Rows are points. Two turns around zero, p and q, are shown by what they do to some points. Write where each new point lands after one turn and then the other. Backwards means that the second turn is done in reverse. Each puzzle has new turns, and all numbers are rounded.

Turn p:
10; -22; 22 -> 20; 17; -20
3; 4; 16 -> 14; 8; 6
-30; 7; -32 -> -21; -39; 4
17; 11; -6 -> -12; 14; 10
Turn q:
-7; 2; -18 -> -6; -18; 1
-15; 3; 48 -> 8; 39; 31
8; -12; -13 -> 9; -11; -13
14; 8; -17 -> -12; -9; -18
Where do these land?
q, then p: 15; 32; -1 -> -1; -34; 10
q, then p: -27; -24; -10 -> 14; 27; -22
q, then p: 12; 10; 21 -> -4; -6; 25
p, then q: 0; -18; -9 -> -2; -20; -1

Turn p:
10; -5; -29; -3; -2; 5 -> 1; -17; -6; -15; -6; -21
24; -37; -16; -23; 24; 21 -> 37; -4; -6; 10; -16; -44
8; 10; -4; 7; -1; -27 -> -16; 12; -14; -12; 16; -2
-26; 10; 19; -4; -17; -9 -> 0; 7; 15; -7; 10; 33
-18; 19; -9; 26; 9; -24 -> -21; -2; -31; -8; 8; 24
14; 5; -4; -13; 13; 16 -> 3; 6; 2; 3; -23; -16
-12; -2; 42; 9; -26; 18 -> -3; -1; 39; 27; 11; 25
Turn q:
-26; -13; -14; 4; -15; 1 -> -6; -3; -28; -16; 11; 7
6; 14; -26; -26; -5; -19 -> 19; -33; -10; 15; 5; -12
-17; 39; 17; -21; -7; 13 -> 41; 17; -8; 19; -4; 20
5; -4; -10; 31; 5; -16 -> -31; -1; 4; 9; 17; -4
36; -4; 15; 8; 5; 21 -> -6; 1; 41; -7; -14; 9
-16; -9; 8; -3; 7; 24 -> 10; 20; -1; -23; 1; 3
31; 1; 29; 10; -4; -20 -> -21; 1; 20; 25; -29; 1
2; -10; 1; 18; 39; 4 -> -12; 22; 20; -7; 15; -25
-22; -13; -21; -20; -24; -7 -> 7; -22; -37; -15; 0; 2
Where do these land?
p, then q: -9; 20; 1; 28; 13; 3 -> -2; 3; -15; -21; 24; 14
q, then p backwards: 0; -13; 17; 24; -14; -13 -> 4; 33; 5; 16; 6; 0
p, then q: 24; -17; -7; -5; -6; -5 -> -9; -2; -4; 19; -6; -23
p, then q: 22; 29; -8; -23; 0; -2 -> 21; -4; -28; 22; -12; 9
q, then p: -8; -20; 9; -42; 21; 27 -> -7; 34; 23; -28; 10; -29
p, then q backwards: -4; 3; 1; -13; -10; 22 -> 24; -1; 8; -9; 1; 8
q, then p backwards: 3; 22; 17; 19; -14; -27 -> 1; 9; 27; 29; 17; 13
q, then p backwards: -16; -18; -48; 14; -3; -25 -> 14; -11; -32; 40; -11; -25
p, then q: -12; -6; 17; -2; 13; 20 -> -16; -1; 15; -1; 0; 24

Turn p:
-19; 16; 1; -24; -5; 13; 33; 13; -27 -> 24; 11; 1; 20; -28; -13; 17; -22; -23
-9; -41; -39; 10; 15; -6; -14; -22; 29 -> -5; 9; -24; -35; 35; -8; 23; 26; 28
-30; -4; 18; -24; 10; 20; -14; 8; 30 -> -13; -3; 12; 7; 25; -11; 24; 17; -38
5; -22; -32; 9; -7; -22; -42; 3; 11 -> -1; -15; -8; -43; 32; -15; -17; 5; 19
23; 27; 11; -31; -8; 31; 25; 1; -4 -> 12; 8; 9; 32; -2; 29; 11; -36; -20
17; 17; 19; 20; 7; 12; 17; 34; -21 -> 4; -6; 2; 1; -43; 27; -17; -3; -22
13; 7; 25; 5; -5; -3; 14; -4; -33 -> 5; -14; 1; 27; -31; 6; -11; -8; 9
-24; 26; 5; -17; -17; 10; 33; 4; 21 -> -6; 34; 28; 12; -8; -8; 23; -17; -20
23; -25; -8; 10; 13; -45; -12; 1; 0 -> 21; -14; 5; -21; 8; 4; -21; 27; 36
20; -24; -5; 19; -13; -6; -23; -11; -9 -> -11; -28; -13; -15; 6; 4; -10; -3; 29
3; -8; 2; 18; -12; -13; 6; -7; -3 -> -9; -2; 4; -6; -13; -2; -2; 1; 23
-24; 32; 3; 6; 22; 9; -23; -21; 7 -> -23; 22; -18; 20; 17; -15; -20; 13; -20
Turn q:
-4; -8; 34; -28; 4; -5; -6; -24; 31 -> 12; 23; 14; -8; 28; 7; -11; -4; 41
18; -38; -40; 3; 8; -1; 29; -16; -26 -> 9; -4; -11; -11; -38; -19; 11; 54; -3
-3; 33; 7; 29; -12; 7; -10; -5; -35 -> -26; -20; 17; 25; 2; -20; 21; -17; -20
-2; -6; -27; -23; 14; -11; 34; 7; -7 -> 17; 4; -6; -29; -8; 14; 18; 29; -16
-7; 3; -4; -10; -1; 9; -9; -19; 44 -> -15; 9; -19; -16; 24; 7; -15; -2; 29
-2; 14; 24; 11; 8; 20; -18; 45; -15 -> 1; -15; 13; 37; -3; 28; -12; -25; -25
-23; -10; -18; 19; -6; 0; -9; 5; -38 -> -21; -5; 18; 0; -27; -17; -7; 5; -31
-13; 2; 23; 33; 14; 6; 3; 15; 1 -> 3; 3; 2; 30; 19; -5; -18; -2; -25
24; 14; 2; -33; 16; -21; -22; -3; 44 -> 26; -17; -15; -29; 24; 18; -9; -22; 38
-2; -5; -8; 9; -14; 28; 10; -2; -18 -> -23; 5; -1; 18; -18; 2; 10; 15; -6
13; 3; 6; -10; -30; -32; -1; -1; 19 -> 17; 17; -13; -16; -2; -13; 13; -31; 16
Where do these land?
q, then p backwards: -23; 21; 20; 15; 0; 13; -25; 3; 31 -> 19; 29; -5; -5; -16; 10; -33; -24; 11
q, then p: 1; -29; 6; 19; 10; -2; -6; 6; -15 -> -10; -23; 9; -12; -6; -2; -26; -4; 8
q, then p: 2; 3; 37; -32; -14; 12; 9; -16; 22 -> -21; 37; 6; 14; 10; 29; 1; 11; -21
q, then p: -13; 15; 9; -23; 19; 1; -10; -13; 27 -> 4; 3; -10; 13; 27; 12; 10; 23; -25
q, then p: 28; -12; -24; 30; 14; -20; 28; 23; -13 -> 33; -18; -6; -30; -21; 9; -12; -26; 29
q, then p: -1; 29; 19; -15; -25; 32; -9; -15; 19 -> -28; 40; -10; 8; 4; -3; 23; 22; -13
q, then p: -11; -1; 11; 21; 29; 14; -10; 11; -48 -> -16; -47; -2; 1; -38; -6; -7; 16; 3
p, then q: 18; 0; 1; -22; -23; -31; -10; 0; -3 -> 23; -2; 4; 10; 16; -10; -20; -2; 32
q, then p: -7; -17; -25; -1; -1; 2; 13; 33; -16 -> 5; -19; -7; -3; -15; -9; -2; -41; -4
q, then p: -3; -26; -35; 25; 0; -10; 12; -7; -9 -> 26; -11; 16; -24; -6; -25; -17; -18; 4
q, then p backwards: 10; 22; 5; -24; -3; 31; -24; -22; 32 -> 37; -17; -4; 18; -19; 1; -12; -40; 14
q, then p backwards: 0; -6; -24; 9; -6; -40; 32; -2; -25 -> -45; -15; -15; -9; 10; 2; 12; 34; -5

Turn p:
-8; -9; -5; -1; 7; -13; -11; -1; 14; -9; 8; 7 -> 13; 7; 6; -10; -2; -1; -10; 9; 14; 11; -3; 3
3; 6; -16; -2; -15; 7; 9; -7; -15; -9; -11; 4 -> 9; -9; -19; 9; -1; -10; 1; -6; -3; -19; -3; -1
6; -6; 3; 12; -6; 11; -6; -8; -5; -16; 3; -3 -> 17; 7; 1; 9; 11; 0; 4; 1; -5; -6; 11; -5
6; 6; -11; -10; 7; 11; -7; 20; 3; 6; -9; -8 -> -6; -10; 2; -20; -11; 9; 4; -11; 0; -9; 2; -13
-2; 2; 6; -3; -13; -16; -6; -5; 14; -6; -3; 9 -> 9; 8; 5; 9; -13; -4; -14; 4; -1; 8; -12; 1
12; 4; 13; -6; -6; 11; 4; -8; -5; 5; 2; -8 -> -3; -7; 2; 13; 6; 5; 6; -10; -15; 5; 2; -5
-8; 4; -5; -8; 3; -8; 5; 3; 12; -16; 7; -1 -> 9; 4; -6; -8; -4; -3; 4; 7; 9; 11; -14; -7
11; 12; 7; 3; 3; -17; 4; -2; -4; 12; 1; -10 -> -10; -7; 6; 10; -15; 1; 13; 1; -3; 9; 2; 10
3; -14; -12; 4; -11; -12; 14; 4; 5; 7; 7; 15 -> -3; 1; -15; -6; -6; -16; -17; 12; -6; 7; 6; 8
-12; 7; 8; 4; 5; 1; 6; 1; 3; 2; -13; 0 -> -13; 12; 2; 3; 0; 0; 4; -5; 5; -6; -10; 0
10; 2; -8; 14; 11; 9; -5; -10; -6; 0; -13; 14 -> 3; 0; 10; 1; 5; -18; 0; -12; 6; -16; 12; 6
-6; 0; -7; -3; -12; 1; 4; -6; 8; 9; 0; -2 -> 1; 3; -10; -3; -2; 3; -7; -7; -9; 2; -7; 9
-4; -9; 10; -4; 6; -2; 2; 7; -7; 10; 5; -13 -> -14; -3; -1; 1; 4; 17; 3; 5; 2; 8; 7; 0
-2; 11; 6; 12; 10; 11; -11; 12; -10; 7; 5; 5 -> -8; -3; 20; -8; 8; 2; 9; 8; -4; -15; 3; 1
-9; -15; 11; -12; 12; 8; -2; 0; -8; -2; 12; -10 -> -4; -5; -1; -1; 21; 18; 1; 4; 9; 11; 4; -7
Turn q:
-8; 14; -4; 1; 7; -11; 6; -2; -2; -11; 0; -6 -> -12; -1; -4; 1; -13; -8; 9; -2; -2; -10; -7; 0
0; -15; -1; 1; 5; 1; -18; -4; -2; 16; -6; 6 -> 1; 6; 0; -3; 15; 5; -3; -2; -14; 17; 11; 2
-6; 7; 9; 8; -4; -6; 5; 10; 6; -2; -3; 2 -> 0; -8; 1; 5; 4; -6; 13; 6; 5; -2; -7; -6
-3; 10; -7; -5; 2; -2; -2; 3; -3; 12; 10; -22 -> -3; -3; -13; 1; -13; 9; 1; -15; -1; 10; -14; 1
0; -48; 4; -1; 1; 5; 2; -6; -18; -10; -6; -5 -> 27; 17; 0; 15; -7; -5; -13; 18; -17; 6; 22; 15
-5; 6; -2; -4; -8; -8; 4; -3; 4; -4; 19; 6 -> -5; -1; -1; 8; 1; 13; 2; -3; 1; -18; -6; -2
-3; -8; -7; 9; 6; 21; 2; 2; -3; -8; -2; 3 -> 10; -3; -5; -17; -3; -2; -8; 16; -3; -2; 4; 4
3; -9; -4; -2; 6; -5; 4; -1; 12; -6; 0; -5 -> -6; 0; 8; 5; -8; 4; 0; 9; 1; 3; 2; 9
9; 11; 13; 5; -1; 6; -14; -5; 5; 1; 2; 7 -> -7; -13; -4; -3; 13; -1; -3; -7; 9; 0; 12; -5
-3; 4; -5; -3; -25; -1; 5; -7; 2; -8; -3; 4 -> 13; -2; 13; 0; 1; 1; 7; -11; 3; -18; -2; 4
12; 10; 0; 5; 8; 1; 2; -3; -6; 29; -4; -2 -> -7; 8; -10; -7; 14; -5; -7; -12; 9; 19; -11; 3
-5; 6; 10; -10; 4; 6; 5; 3; 5; -6; -5; 6 -> -1; 3; 2; -4; -4; -1; 8; 6; 11; -3; 7; -12
8; 12; -6; -3; 0; -6; -1; 12; -1; -1; -2; 5 -> -8; -4; 9; -2; 0; -5; -5; -4; 0; -1; -11; -12
Where do these land?
p, then q: -1; 26; -7; 5; 9; 1; -5; -9; 2; -11; 6; -4 -> 0; 12; 14; 9; 1; -16; -1; 6; 20; -2; -1; 4
p, then q: 2; 1; -7; -7; 5; -4; 5; 3; 6; -11; 8; -8 -> 2; 7; 8; 0; -3; 5; -3; -4; 7; 10; -10; 5
q, then p: -7; -7; -6; 9; -6; 5; 6; -7; -2; -7; 8; 2 -> 7; -5; 0; -2; 1; -11; -2; 4; 3; -7; 4; -13
p, then q: -10; 18; 6; 0; -2; 8; 5; -5; 2; 11; -5; -1 -> 3; 11; -1; -9; 0; -17; 12; 2; 0; -8; 7; 1
p, then q: 46; -5; -3; 19; 6; 0; -7; 14; 0; -2; 0; -7 -> 12; -1; -18; 37; -2; 17; -14; -10; 9; -15; -11; 1
p, then q: -8; -2; 10; 15; 11; -6; 3; 4; 6; 5; 4; -3 -> -4; 1; -6; -4; 3; 3; 12; 1; 10; -3; -8; -16
q, then p: 5; -6; -1; 2; 4; 3; 5; -11; 3; 3; 4; 3 -> 2; -1; 9; -9; 3; -6; -3; 2; 0; -3; -7; -2
q, then p backwards: 1; 6; 3; -7; -11; -5; 1; -4; 1; -11; -13; 10 -> 9; 7; 2; 10; 11; 8; -8; 1; -2; -5; -9; 6
p, then q: -5; -8; -3; -7; 9; 7; -21; -7; 2; 15; 2; -6 -> -1; 5; -5; -8; 7; 12; -6; 3; 9; 1; 24; -3
q, then p: -5; 6; 3; -6; 8; 6; 1; -1; -6; 0; 6; 1 -> 8; -3; -7; -7; -3; 5; 4; -3; -2; -2; -6; 1
q, then p: 2; -2; 7; 3; 2; 8; 4; 11; 4; -8; 8; 5 -> 2; 6; 0; -10; -6; 8; 0; 3; -1; 1; 9; -10
q, then p backwards: -5; -7; -1; -6; 4; -9; 0; 4; -8; 3; 7; 4 -> -3; -1; 11; 3; -12; 3; 4; 2; 3; -3; -3; -3
q, then p: 3; -4; -5; -9; -33; -17; -8; 2; 4; 24; -3; 4 -> -11; 6; 17; 21; 17; -11; 14; -23; 2; 2; 12; 6
p, then q: -10; -9; -6; -7; 7; 8; 5; 9; -5; -5; -17; 5 -> -9; -9; 6; -6; -18; 9; 10; 0; -5; -2; 6; 8
p, then q: -7; -7; 10; -5; -13; -4; 5; -4; -9; -5; -15; -4 -> 1; -18; -3; -14; 1; -5; 2; 2; -8; -2; -4; 12
